Each row of a before or after table is a point. One or more steps were done to the points. Then noise was added and the rows were shuffled. The steps act on how far a point lies along the listed directions, d1 being the first. What was done? A step turns or swaps two directions, mirrors them in a line or flattens them onto one, adds a multiple of one to another, or multiplies one. Angles are multiples of 10 degrees, from the lower direction toward the higher: turns from -170 to 170, lines from 10 to 170 but not 90. Use the fewest steps. Two steps may share a direction if one is a turn and the other turns, adds or multiplies; they go together, in the order done. Otherwise the lowest direction goes first.

Directions:
(1): 2.8 33.8 14.0
(2): 35.4 -6.1 7.7
(3): 9.4 12.9 -33.1
Before (14 x 3):
3.9 2.3 5.4
5.1 1.4 6.7
2.9 0.2 7.0
1.2 -7.7 0.9
-8.2 -3.7 -2.8
4.0 1.4 -0.4
2.5 -1.1 0.5
-1.1 -4.7 -2.7
-3.5 -7.8 0.8
1.4 -3.4 6.5
-0.1 -1.0 -3.8
1.8 -9.5 -2.1
-4.9 -5.8 -7.2
-0.2 -10.6 3.5
After (14 x 3):
-4.5 -9.1 17.8
-1.1 -9.2 10.7
0.9 -1.6 0.0
-0.4 -1.6 1.9
3.2 -9.9 0.2
4.3 -0.8 -10.0
-3.1 -2.0 8.5
0.5 -9.5 7.0
-1.8 -14.6 17.2
-4.5 -5.0 15.2
2.2 -3.3 -2.3
2.8 2.0 -8.4
-3.6 -3.9 11.7
1.5 1.6 -5.2
Steps: flatten d1 and d2 onto the line at 150 degrees; multiply d3 by 3

Directions:
(1): 38.0 6.6 0.8 -22.7 8.3 -31.0 12.9 -19.8
(2): 38.5 -4.9 31.1 16.9 -0.9 23.3 -15.8 6.9
(3): -13.8 -36.8 25.6 12.6 13.5 -31.8 -6.6 -1.1
(4): -2.0 -1.1 3.1 -35.0 -18.4 -8.9 -41.4 15.1
(5): -12.0 -12.4 29.6 -28.7 -18.0 19.6 25.8 -14.8
Before (11 x 8):
-0.3 0.4 -4.8 3.7 2.2 -5.9 -9.4 5.6
-5.0 1.2 -5.7 11.3 4.7 0.2 -1.2 1.5
9.5 1.8 1.0 1.8 -1.5 5.3 4.5 1.0
-2.9 -6.0 5.5 3.6 0.6 -1.7 -6.7 2.7
1.4 1.0 -1.8 1.4 -1.6 0.7 3.8 -0.3
-0.3 4.4 -9.1 -4.7 -2.7 0.8 -5.9 2.2
4.5 6.6 -5.0 -4.1 2.6 1.3 2.0 -2.3
-3.8 1.6 -10.1 8.4 5.3 -0.6 2.6 3.6
-2.4 -2.7 -3.0 -1.2 0.7 -6.0 -10.6 6.7
5.4 0.1 3.6 7.8 3.5 -4.1 5.0 1.7
6.0 5.3 -1.0 -3.9 -4.4 2.4 -2.3 0.9
After (11 x 8):
-1.3 5.7 -4.6 5.6 1.4 -1.6 8.1 2.5
-3.4 3.1 -6.1 -7.6 -1.1 -6.0 -1.3 -1.2
6.5 2.5 -4.2 3.8 6.5 -9.3 -0.1 -3.0
3.2 2.1 2.7 0.9 -4.4 6.2 -4.5 4.1
8.2 -2.5 -2.4 5.7 8.2 -7.8 1.8 1.0
2.3 -1.2 0.6 3.5 -1.5 0.8 2.3 0.0
-2.4 -1.3 -5.2 -3.3 1.0 -6.6 -8.9 6.2
0.5 2.0 -6.7 2.0 2.2 -6.7 -8.6 4.7
2.4 -0.5 3.4 6.4 3.7 6.9 -3.0 1.7
4.3 -3.6 2.0 1.9 -0.4 0.5 -10.8 3.9
4.9 2.9 -2.0 2.4 -2.7 8.4 5.0 2.2
Steps: mirror d1 and d4 in the line at 100 degrees; mirror d2 and d3 in the line at 130 degrees
